Each row of a before or after table is a point. The points were changed in one or more steps. Then noise was added and the rows were shuffled. The steps act on columns, c1 being the first. What was done? A step turns or swaps two columns, mirrors them in a line or flattens them onto one, adds a multiple of one to another, or multiplies or shifts one. Angles are multiples of 10 degrees, from the lower column toward the higher: turns from -170 to 170, lines from 10 to 170 but not 90. Use the fewest steps. Two steps may share a column if one is a turn and the other turns, adds or multiplies; they go together, in the order done. Otherwise the lowest column goes first.
(in the rows, 128 means zero)

Before, 11 rows:
[[126 134 179]
 [161 116 164]
 [134 164 146]
 [145 145 137]
 [161 110  53]
 [154 162 180]
 [163 224 184]
 [164 121 145]
 [139 114 154]
 [157 108 180]
 [151 136 167]]
After, 11 rows:
[[142 146 137]
 [165 221 183]
 [141 130 130]
 [133 162 148]
 [150 173 157]
 [157 137 133]
 [160  79 102]
 [127 158 146]
 [163 135 134]
 [155 150 138]
 [165 130 131]]
Steps: flatten c2 and c3 onto the line at 30 degrees

Before (8 x 4):
[[137 136 180  97]
 [ 93 171 103 135]
 [182 164 124 165]
 [135 189 121 103]
 [140 142 202 164]
 [100 155 127 122]
 [179  96  96 178]
 [118  73 100 139]]
After, 8 rows:
[[ 92 122 193 131]
 [138 182 130  94]
 [175 137 158 120]
 [137  79  95 154]
 [101 151 176 115]
 [110 149 113 117]
 [120 159  90 108]
 [187  79 136 158]]
Steps: turn c1 and c3 by 40 degrees; flatten c2 and c4 onto the line at 150 degrees

Before (10 x 6):
[[127  73  64 164  96  90]
 [149  99 128  97 167  95]
 [156 156 105 143 127 122]
 [ 88 157  88 124  87 124]
 [122 139 151 138 102 119]
 [ 84 168  32  64  51 160]
 [165 105 138 103 136 114]
 [158 150 175 149 113 122]
 [ 98 139 100 138  91 178]
 [112 145 139 168 127 128]]
After:
[[148 138 117 119 102 119]
 [ 51 172 226 118  49 161]
 [111 159 121 160 125 121]
 [120 160 184 132  88 126]
 [ 97 104  94 126 135 115]
 [134 140 168 133  95 179]
 [169 144 132 134 122 131]
 [124  72 169 186  96  90]
 [155 147  80 127 116 124]
 [ 97 100 111 119 165  96]]
Steps: turn c1 and c3 by -130 degrees; turn c1 and c4 by -50 degrees

Before:
[[ 73 161 111 125 126 147  73 144]
 [147  41 178 117 124 112 128 105]
 [ 77 157 144 158 117  98 110 109]
 [158  57 203 150 130 110  89 142]
 [ 95 148 176 116 110 151 110 162]
 [156 142 137 121  80 153  85 156]
 [133 152 136 117  79 121 118 174]
 [127 158 101 145 128 143 127 129]
 [172  97 209 159 122 164  97 170]
 [152  41 168 147  91  95 110 156]
 [115 115 144 150  95 167 118 188]
 [111 129 144 151  65 154 100 130]
 [151  36 159 140 130  69 104 120]
 [103 154 124 152 155 112 114 115]]
After:
[[118 153  77 160 135 155  87 108]
 [126 138 123  72 111 161  85  95]
 [151 150 131 161 203 172 122 199]
 [160 103 116  78 140 157 145 103]
 [143 120 130 128 107 120 115  97]
 [117 121 120 145 182 137 141 223]
 [111 160 108  97 175 132 101 100]
 [138 136 130 154 158 175 167 222]
 [153 129  70 109 146 144  93 127]
 [149 170  92 149 168 155 149 205]
 [151 191  97 112 145 114  90 124]
 [114 172  81 137 134 140 132  95]
 [160 178 120 174 201 139  81 153]
 [153 107 148 102 124 148 134 100]]
Steps: swap c1 and c4; turn c2 and c8 by -100 degrees; swap c3 and c5; mirror c6 and c7 in the line at 120 degrees
